Rows are points. Each copy is the shape, with its points in the same order, turned, moved and blurred by noise. Is it also mirrored, or only turned?

Shape (5 x 2):
[[ 14.7  -2.7]
 [-22.8  -6.9]
 [-20.4   7.1]
 [ 18.8  21.2]
 [  6.2  -4.8]]
Copy 1 (5 x 2):
[[ 16.5  12.5]
 [-13.3  -8.1]
 [ -1.9 -17.5]
 [ 35.6  -1.8]
 [  8.4   7.9]]
Copy 1 is: mirrored
Copy 2 (5 x 2):
[[  9.3  -5.6]
 [-18.2  17.9]
 [-23.8   5.6]
 [ -0.1 -30.0]
 [  4.2   0.5]]
Copy 2 is: mirrored
Copy 3 (5 x 2):
[[ -6.8 -18.5]
 [  6.7  18.3]
 [ 18.9  10.1]
 [ 13.5 -33.1]
 [ -3.7  -9.7]]
Copy 3 is: only turned

Shape (7 x 4):
[[ 27.6  14.5 -22.9  13.6]
 [ -1.0  -2.4  16.5  -0.6]
 [  6.5  12.5 -22.3  -7.0]
 [  4.3  19.4  23.3  -4.8]
 [-30.4  -2.7   0.9   5.9]
 [ 10.8  -1.9  -7.9   7.0]
 [-22.3 -17.9   0.1 -20.7]]
Copy 1 (7 x 4):
[[ 21.4  26.7  30.2   2.9]
 [ -0.2  -8.6   4.3  11.9]
 [ 14.6  29.7   2.8  13.8]
 [ 15.2 -15.9  -6.1  -3.6]
 [-25.1   7.5 -11.3  10.7]
 [  2.0  12.4  16.6  14.0]
 [-14.3   5.5 -20.5  34.8]]
Copy 1 is: only turned
Copy 2 (7 x 4):
[[ -6.4 -15.4  29.8  20.9]
 [  7.0  14.5 -10.9   8.6]
 [ -5.3 -14.2  14.9  -5.9]
 [ 25.2  15.5   2.6   4.3]
 [-16.9  23.8  -8.6 -13.3]
 [ -8.7  -3.3   5.0  14.4]
 [ -9.3   2.8 -29.3 -16.3]]
Copy 2 is: mirrored
Copy 3 (7 x 4):
[[ -8.2 -13.2 -15.4 -33.0]
 [ -1.7   9.8   0.6  11.0]
 [ -7.1 -12.2  10.7 -23.8]
 [-14.1  29.2  -2.4  -2.6]
 [-20.7  -9.6  15.8  21.8]
 [  0.5  -8.6  -4.8  -6.1]
 [  4.8  -1.8  31.9  19.5]]
Copy 3 is: only turned

Shape (14 x 8):
[[ 16.3 -10.0  10.2   4.9 -12.4  -9.2  27.3  16.1]
 [  2.0  -0.3  -3.6   4.1 -12.1  17.6 -11.0  -1.4]
 [  1.5 -18.3   6.8  11.0  -2.6   9.8  23.5  14.8]
 [  9.0   1.6  -2.0  -5.3  12.9  24.4  31.0   0.5]
 [ -5.5   2.7  21.2 -14.8   7.4 -26.2 -13.4  24.8]
 [  9.8  14.4 -19.6  -5.7  -5.7  17.3  35.5  23.7]
 [ -5.5 -21.6 -14.6 -14.8 -19.3  11.8 -18.7  -0.9]
 [-12.1 -17.5  10.0   8.4  -0.9 -18.7 -15.3  13.2]
 [  2.6 -10.1   2.9   1.6   8.8 -17.8 -25.5  26.4]
 [ -6.9  -7.7  17.4   5.9 -11.2  -4.3 -19.5  25.8]
 [-31.4  13.5  17.0  -3.0  29.6 -18.3  -4.4   1.9]
 [  4.0  33.6  -0.1 -11.3  29.5   8.7   5.1 -18.0]
 [ -7.5  15.7  -9.6   7.0  13.0   2.2  12.3 -19.7]
 [-12.8  28.7   4.9 -12.4  16.2   0.8  -2.4 -14.8]]
Copy 1 (14 x 8):
[[ -1.5  15.1  -9.4 -25.7   7.3 -24.6   9.6 -14.4]
 [-14.9 -11.0  27.1  -5.9  -0.6  -4.0   6.4  -3.3]
 [  3.0   3.7   0.7 -14.0  17.4 -28.6  10.1   2.4]
 [  7.7  -5.2   0.6  12.2   0.5 -28.4  27.2 -11.3]
 [  3.6  26.7  -6.5  -4.0  10.5  21.6 -16.9 -14.1]
 [  2.9  -5.8   9.5   3.2  17.2 -36.6  15.9 -40.4]
 [ -2.7   5.6  44.8 -13.8  12.2   8.7  17.8  -1.5]
 [  1.2   7.5   4.3 -21.8  17.1  15.8 -10.6   6.5]
 [ 13.8   9.0  12.5 -14.8   7.4  15.0 -24.4  -5.6]
 [-12.6  13.1  13.0 -11.9  15.4   4.1 -20.0   1.9]
 [  3.9  -3.6 -21.8  16.2  18.4  31.1  -3.1  -3.1]
 [  2.2 -18.6  -7.4  30.7 -16.4   9.6  18.7 -24.2]
 [ -2.5 -29.5  -4.3   5.7   3.3   6.4  23.3 -13.8]
 [-10.1 -13.6  -5.6  22.7  -3.3  20.8  16.0 -19.3]]
Copy 1 is: mirrored
Copy 2 (14 x 8):
[[-10.1 -15.1 -15.0   9.8   9.4  14.1 -20.0  17.3]
 [  2.4  16.2   3.7   9.0  -2.1  17.3  10.2  -6.5]
 [  1.0   4.3  -3.3  16.2  13.5   6.2 -15.8  22.1]
 [ 23.6   7.4 -17.7   4.4  -3.0   3.7  -1.3  28.9]
 [ -8.1 -24.3  30.3 -22.5  -2.2   7.6 -13.9  -0.2]
 [ 23.6   5.5 -29.1 -10.8  17.0  24.9  -9.1  18.0]
 [ 11.5   0.6  11.8  17.5  15.0   9.3  18.5 -21.4]
 [-18.5  -4.5  26.3  -1.3  11.0  -2.7  -9.9  -6.5]
 [-17.5  -9.3  31.3 -16.5  15.4  10.1   6.1   3.1]
 [-12.4  -1.5  30.3   1.5   7.8  20.6 -11.6  -4.6]
 [  3.5   2.8  27.0 -29.0 -16.6 -21.6 -20.2   3.6]
 [ 16.6  11.4  -8.2 -29.1 -34.5  -5.5  12.6  14.9]
 [  6.2  20.6 -16.0 -12.7 -14.3 -15.3   0.9   2.9]
 [ 15.1   7.3   3.5 -23.7 -29.6  -5.7  -0.2  -2.9]]
Copy 2 is: mirrored

Shape (13 x 9):
[[-16.3 -22.6   4.5 -18.8  -1.8  13.0   6.8  25.4  10.7]
 [-10.2  20.4  -2.1  21.1 -13.2   1.9  -6.6   6.4  -7.8]
 [  3.6  20.3  25.3  -6.1 -10.9   7.1  29.1  27.4 -19.6]
 [ -7.2 -24.8  -0.2  14.6 -11.3 -15.8   9.4  -8.9   0.6]
 [ 20.9   1.1  19.8  12.9  20.5  20.7  18.1  -7.6  16.4]
 [-18.6  10.4  21.6 -15.3  17.9   1.9   9.6 -14.6 -19.6]
 [ 12.1   4.2   2.8 -18.8 -10.6  17.9  -7.8  13.0  -1.0]
 [  3.2  16.5  -1.4 -21.6  15.6 -23.4 -18.5 -18.4   9.8]
 [  9.3 -24.6  -7.0  20.5  -3.8 -22.4 -11.8  20.8  -8.8]
 [ 22.8 -26.3   1.9   5.8   0.6  18.1 -16.0  -5.3  -4.8]
 [ 13.1 -13.2  23.6   3.5 -20.4   4.5   2.8  16.2 -29.6]
 [ 12.5 -23.1  16.9  15.2 -13.8   3.4  -5.1  -3.8  -2.3]
 [ 14.3   7.0  -6.7 -11.2 -15.8  -2.5  29.3  -0.5  -6.1]]
Copy 1 (13 x 9):
[[-31.9  -1.4 -18.9  -7.6  -6.8   8.2   2.8   1.9  -7.8]
 [ 15.0 -12.6  14.9  -4.1   2.6   1.1  -8.9  -1.5  24.2]
 [  9.1  -6.9 -12.6  25.9 -29.2  10.8 -21.3 -19.2   7.6]
 [  7.2  -4.4  10.7 -12.3  -3.6  24.1  28.8   6.3  -4.0]
 [ 28.3 -12.1 -36.4  11.5  15.5   1.2  11.3   0.4 -10.8]
 [ 12.3  26.8  -5.2   2.3   8.7  10.9  -4.5 -31.9  -0.9]
 [ -7.8 -13.8  -6.8  -0.1  -6.2 -23.2  -2.9 -12.4  -5.0]
 [ 10.0  22.3  22.4   8.1  25.3 -18.8   1.5  -4.3 -23.7]
 [ -1.4  -1.3  11.3   3.3 -14.7  -4.1  34.5  21.4  16.3]
 [  7.0 -14.2 -13.8 -11.4   1.3 -21.6  38.7  -8.1  -1.4]
 [  1.5 -13.8  -3.1  12.5 -30.6   1.1  21.6 -24.1  13.0]
 [  4.8 -21.3  -1.8   1.9  -1.1   4.5  35.7  -9.5   2.3]
 [ 19.8  -9.3   1.6  -3.1 -26.2   1.5  -8.7  -3.4 -23.0]]
Copy 1 is: only turned
Copy 2 (13 x 9):
[[ -3.5   1.2   0.4 -28.4  -7.3 -25.2   5.2  -1.1  17.0]
 [ -6.0 -20.6  17.3  -2.0   6.8  18.3  -5.0  -1.4 -15.2]
 [-11.4 -20.5   5.6 -38.4  -9.6 -13.8 -25.6   5.1 -33.1]
 [-14.0   5.2   4.2  11.0  -5.7  -8.9 -20.4 -23.1   6.8]
 [ 14.8  -6.1 -30.2  -7.7  -6.8  11.3 -35.3  11.4   0.7]
 [-14.5  12.2 -14.9 -10.7  27.5 -11.6 -15.0  12.9 -23.4]
 [  7.1 -10.3  -6.1 -13.5 -14.9 -12.0  10.6  15.1 -16.1]
 [ -8.4  21.0 -29.1   2.0  12.9  14.3  19.9 -11.5 -24.2]
 [-34.6   1.4  11.2   8.6 -28.4   9.1  -3.2  -8.8   8.8]
 [ -0.5  -3.1  -8.3  20.9 -25.6  -6.9  -6.4  22.7   7.2]
 [-22.7 -16.9   7.4  -3.1 -22.7 -21.7 -21.3   9.6 -20.6]
 [-10.7 -15.3  -7.2  17.0 -18.6  -9.7 -17.6  -1.3   0.3]
 [ 11.0  10.1   6.3 -15.6 -15.4  -8.7 -17.1 -11.1 -29.8]]
Copy 2 is: only turned
